Each row is a point. Examples show where two turns around zero, p and q, send a point. Where does a point land after both, in the order given? Backwards means that the second turn is done in reverse. Each puzzle has new turns, and all numbers are rounded.

Turn p:
[ 28 -39 -27] -> [ 49 -14 -21]
[-35  -8 -16] -> [-19 -33 -11]
[35  6 44] -> [18 37 39]
[-22 -25 -14] -> [  2 -35  -7]
[-10  26   2] -> [-25  12  -2]
[ 4 40 12] -> [-25  33   4]
Turn q:
[ 23  -6 -38] -> [ 28 -18 -30]
[-48   7  20] -> [-47  22   6]
[46 21  6] -> [48  9 15]
[14  5 -3] -> [15  1  0]
[-35 -26  17] -> [-44 -13  10]
Where do these land?
q, then p backwards: [ 4 -1 26] -> [-2 -2 26]
p, then q backwards: [ 38 -32 -46] -> [ 40  14 -53]
p, then q backwards: [-2 25 12] -> [-21  12  14]
q, then p backwards: [-40   8   8] -> [-14  39   3]

Turn p:
[ 22   8  -4  -2 -36 -25] -> [ 22  28 -16  -5 -31  -3]
[-40  32 -48 -10   0  16] -> [-42 -12 -31 -37   5  33]
[ 33   1  -1  28  -5 -39] -> [ 28  21 -27  36 -13  -6]
[-25  -9 -21 -18   5  -3] -> [ -4 -24 -15 -25   7   0]
[ 28 -18  19   0   7  31] -> [18  3 42 12 11 10]
[10 -3 35 -9 18  2] -> [  2  10  25  10  19 -24]
[-28 -11  18  10  11  18] -> [-23 -26  20   8   3  -8]
Turn q:
[ 23 -18  32  19   1  -7] -> [16  9 39 19  7 -2]
[ -4  18  27  -9 -30 -20] -> [-20  16  22  -2 -36  -2]
[  1   6  29 -10  14  18] -> [  0  19  18 -22  15   9]
[ -5   5 -21  10  24 -18] -> [ -9  -6 -19  12  17 -24]
[-16 -20  -2  33  26  31] -> [ -1 -21   3   7  48  24]
[ 22  27 -28  11 -16 -19] -> [ -1  18 -30  31 -22  -9]
[-26 -42   1 -17   1  32] -> [ 14 -41  10 -34  11  22]
[  5  24 -36 -37 -19 -16] -> [  1   7 -42 -13 -40 -18]
Where do these land?
q, then p: [-11  18   6 -33 -13  14] -> [ -6   9   5 -42  -6   2]
p, then q: [-32 -28  17  38  11  -6] -> [ -1 -44  27  32   4  -1]
p, then q backwards: [  8 -12  14 -21  -1   3] -> [  9 -14  16 -13  12  -4]
q, then p: [-26 -11 -26 -22  14  13] -> [ 26 -23  -7 -27  18   4]
p, then q: [  2  -2 -10  22 -29 -35] -> [  8  -8 -23  30 -31  11]
q, then p backwards: [ 13   7   4  22  44 -14] -> [ 12  11  25  -7  41 -14]
q, then p backwards: [  3  -3 -10  19 -13 -24] -> [-6 -7 15 29  0 -9]
q, then p backwards: [ 26  39 -34  -6  20  28] -> [ 26  33 -34  -7  10 -38]
p, then q: [ 18  -9  40 -18 -33  22] -> [-10  36  40  -7 -29   0]

Turn p:
[ 30 -24  10 -11 -12  16 -13   2  21] -> [ 15 -26  22   4  -1  14 -11   6  31]
[ 30  18 -22 -14  11  21  25  -1  -4] -> [ 32  13  -9  -1  11  40   4   8 -10]
[ 12  19 -16  -9   8  -9  13  -8 -10] -> [ 21  11 -18 -12   3   7   8   0 -13]
[-16 -17   7   3  -3   9  10 -11  24] -> [-16   1  16   8  -2   7  13 -19  18]
[ -1   1  20 -18  -8   6 -10  27 -20] -> [-12 -10  15 -19  10  -2 -22  23 -12]
[ -8 -24 -23   6  10 -16 -25 -15  15] -> [ -7 -14 -27   8 -21  -8  -5 -22  24]
[  5   7   2   1  17 -21 -21 -14   4] -> [ 13   1 -17  -3   2 -24 -11 -13  10]
[ -3  12 -19 -14 -20 -23  -8  -6   0] -> [  8   4 -11 -25 -28  -8   6   4   0]
[ -1   1  19   5  26  13   4  17 -15] -> [-11   2   0  10  34   1 -15   5 -13]
[-22  16  17   3 -15  21 -19  19   9] -> [-20  21  28   3  -9  -7 -24  12   1]
[-12  -3   5  22 -11 -13  26  14  -4] -> [-19   3   2   9   4  -9  31  16  -9]
[-13  -5  -2  27  -4  -4  19 -25 -20] -> [ -4  -4  -2  19  -5  -9  26 -18 -28]
Turn q:
[-13 -10   5  -9  23  -8 -17  -3  17] -> [ -5  13   5 -12   8 -16 -24 -10  14]
[ 14   7  14  18  11   8  18 -16  -8] -> [ 12 -12   8   4  19   7   7 -12 -24]
[-14 -18  23 -12   0  15  22   8  15] -> [ -9  -1  36 -18  10  13   4   6  13]
[ -5   1  -5  19 -12   1  16   7  18] -> [-11  -4  12  12   2  -7  25  -6   7]
[-21 -19  11  -2  12   0 -22  20  -9] -> [-26  14   8  -5   0  -5 -28  17  -2]
[  1 -21 -19 -19 -20 -26 -12  -8 -16] -> [  1 -15 -14  -8 -44  -6 -15   4   6]
[ 28  -9  23  -5  10 -10  -3   5  -2] -> [ 26  -6  16   6   5  -6 -19  14  -6]
[ 13  30 -20  20 -16  48  -2  -9  -9] -> [ -4  -2 -32  30  20  39  25  -8  -4]
[ -4  16   4  -3  -9 -25 -15  -3  -5] -> [ 10  21  -7   1 -21 -11  -2  -3  -9]
[  1  23 -34  -5   1  -3  15  -1  -1] -> [  3  -6 -31 -10   2  -8  28  -2   5]
Where do these land?
p, then q: [ -9   3   4  -5 -11 -14  10  -8 -21] -> [  4 -10  -1 -21 -15   4   0  10 -12]
q, then p: [  0  15   1 -39  28  13   1   3   5] -> [ 16  15 -15 -20  13  23 -23   2  21]
p, then q backwards: [ 11   3 -18  -1 -25 -23 -13  10  18] -> [  4  -3 -16 -29 -19 -20   1  17   3]
p, then q: [-15  -1  -2  -7  27   2   7   0  15] -> [ -4   9 -14 -11  16   0   4 -24   7]
q, then p: [  1 -23  32   9  -6   8  11   2 -20] -> [-16 -18  24   5  15  -7 -21   5 -18]
q, then p: [ -2   7  20  20 -25   3  12  17 -19] -> [-15   1  17  11  13   0   8  20 -32]
q, then p: [-19  -6   4 -21  16  37 -20   2   9] -> [ -8  31   1   0   0  11 -35 -17  17]
q, then p backwards: [ 2  3 22 23  9 -8 -8 -5 -9] -> [ -6  14  13  12   3  17  -3  -9 -20]
p, then q: [ 14  -5 -36   9  12 -16   1  -6  -2] -> [ -6 -29 -21  13  -3  -2  18  -2  15]
p, then q: [ 17   5 -27  12 -25  -1  -2 -15  24] -> [ 15 -11  13  29  -9  11  30   1  12]

Turn p:
[  4   1  -6  -1   2 -20 -12  33 -25 -17  29  15] -> [  2   1  -2  21  -5 -13 -16  28 -20 -23  31  11]
[ 24 -26   5  -3  19  25   2 -22   8  -2  10 -10] -> [  6 -18  19 -13  21  28  -7 -21   3  14  14   2]
[ -7  15  12   8  -8  24  -5   0  -5  15 -36  13] -> [-18  10  -4   0 -12  14 -10   6   5  15 -41   2]
[  2   8 -18  -2  -4  -5 -24  -7 -11  -5  48  32] -> [  9  21 -20   8  -3  -1 -32 -14 -21 -23  34  14]
[ 19  45 -12 -37  17  -9  -7   5   8   2  -8 -29] -> [ 32  21  18 -25  20  -2  10  19  12 -37 -22   0]
[ 18 -13   1  -7 -24  -9   7  -7  16   2 -14   0] -> [ 22 -22   1  -5 -11 -10   0 -12  -2  11 -14  -7]
[-14  -8 -14  25  17  -3  -8  20   7  28  15   6] -> [ -8  21 -18   9  17 -10 -14  14  10  23  22 -12]
[ 41  25  19   4 -32   9   0  -3  -7 -22  26   6] -> [ 31  -4  22  34 -24  16 -19 -17   0 -26  -3  14]
[ -1 -23   4  22  -3 -15   3   0  21 -22 -19   3] -> [ -5 -39 -19  14   6  -9   9  -5   6   8  -5  -7]
[-35  35  18 -25   2   8  15   5   9  15  -4  15] -> [-15  36   1 -12 -11 -18  13   0  16   0 -21  36]
[ 12  14   2  10  43  -9  27 -13  -6  23 -14 -16] -> [  4  21  19   6  44   8  29   4  -7  17 -15  -7]
[-29  -4  21  13 -11   4  -4  -7 -16  -3   4  -5] -> [-36   3   6  10 -18  -3   4 -12   2  -2   4  -6]
[-24 -44 -11 -27 -17   2 -14  -9  12  10 -34 -13] -> [-16 -28 -10 -55 -16 -15   2  -3   0  18  -7 -22]
[-10 -24 -21  19  -1  -2  21   6 -12 -24  -5 -18] -> [ -6 -22 -12   7  -8  15  32  12  -6   5  22 -18]
Turn q:
[ 16 -27  -4   3  20  13   6 -30 -13  17 -10  -5] -> [ 10 -21   9   3  14  10  19 -32   0  -4 -27 -10]
[-12  -2 -14   3  -1  17  -4   2   1 -15  -1  40] -> [  6  15  -7   4  -9  22  13  -4 -12  -3  10  34]
[ 16  -2  21 -27  -9 -33  26 -16 -10  30   2 -15] -> [  1 -26  13  -3 -10 -54  12 -12  11   6  -4 -22]
[ 11   4  16  10   5 -23   8  -6  16  -5  44  -4] -> [ -4 -17  16   7  10 -15 -19  -1  17 -24  34  -1]
[ 19 -13 -41 -17  23  28 -18  -3   7   8 -16  12] -> [ 11 -11 -44 -11  18  26  15 -20  -3   4 -21  16]
[ -4   6  11  29 -20   9   0  22  22 -14   6   0] -> [ -8   1  10   3 -12  27 -14  29   6   5  23  -1]
[ 11 -42 -42 -15  15  -1 -24 -13 -27   6 -21   5] -> [ 23 -15 -27  10   9   6  -4 -35 -27   5 -46  14]
[  9  16  16   7 -19  12  -9  14   9 -31   8  -1] -> [ 18  14   3  -8 -10  14 -13  30  12  -8  19  -3]
[-31   8  23 -15 -11   3  11   9   2  -3  18 -23] -> [-22  12  16 -24 -11 -16  -7  15 -13 -15  11 -18]
[  3  22   1  11  -4 -14   3 -32   9  -7  10 -13] -> [ -7  11   6  10  -6  -7 -11 -15  34 -15   6 -12]
[ -4 -14 -17   5   4  15 -11   3  20 -21 -31  22] -> [  1   2 -14   2  -8  33   6  11   3   2 -22  34]
[ -6  -5  -1   3  32   5 -24  14  15 -19 -15   4] -> [ -3   8  -6  -6  28  17  -9  19   2  -3 -19  26]
[-32  24   8  15 -37  -2  -4  32   6  16   8   5] -> [-25  20   6  -5 -23   1 -15  17 -14  33  35  -5]
[ -2  21  29   4 -10 -11  -3  -3 -16  17  14   3] -> [  6  13  25  -5   2 -22  -3  -6   4  16  22 -12]
[  7   3  -6 -18  13 -20  42   7 -42  22 -14 -32] -> [ -6  -8  -6  22  10 -45  28   1 -20   3 -22 -43]
Where do these land?
p, then q backwards: [ 13  18   8 -13  23 -23  33 -38 -18  13  -1 -12] -> [-16  -7  17  -1  33  22   8 -13 -46  10  -6  18]
p, then q: [ 12  -1 -12 -19 -14  -1  15 -12  -2  30 -11 -10] -> [ 15  -6  -6 -12  -4 -25  15  -1  13  14  -7 -24]
p, then q backwards: [ 13   0  11 -24  19   5 -20 -19  -5  -6  26 -23] -> [ -8  -7  27   7  17  13 -10 -19   3  -4  38  -2]
p, then q backwards: [-44  -4   0   5 -20  -1 -25  11  15 -14  18  13] -> [ -8  22 -26 -19 -17 -24   9  -9  32  -2  19  -5]
q, then p backwards: [ 20   5  13 -31   4   2  32  -5   3  -4  -9   8] -> [-14   6  -7 -16  -7 -23  21  12  16 -18 -11 -20]
p, then q: [-12 -16  16  45 -32   1 -38  15  29 -19  11   6] -> [-25 -16  -1   7 -15  35 -61 -18   6  -2  -9  11]
q, then p: [ 13  25  12  -6  12  12   7  -4 -23  25  -9   9] -> [21 20 20  3 20 -6 27 -7 -1 13 -3  2]
p, then q: [-16   4  -4  23 -26  15 -23  10  -7 -40  19 -20] -> [ -8   1   0  -3 -30  37 -33  12  -5 -31  12  -5]
p, then q: [  4 -13  14 -20  22  -2  17 -15 -27  11 -29 -11] -> [ -1   7  24 -13   7 -24  34   8 -22   7 -18  -9]
q, then p: [  8  17 -16  -8  17 -10   4   4  14   7 -34   2] -> [  8   9 -31  -6  11  -9  16  13   7  24 -10  -3]
p, then q: [  6 -14 -29  14   2   7   5  -4   4   2 -11  35] -> [  6  -4 -29   9   9  13   7 -28 -19  17  -2  -6]
q, then p: [-11  -7  -8  24  11  18  17  18  17  12   2  -1] -> [-28  10   0  -5  -9  15   9   7  11  18  22   7]
q, then p: [ -6 -14  -4  11 -17 -23 -24  38   1 -17  27   3] -> [-13   4  -3  11  -3  -1 -51  18 -14 -16  22  -9]
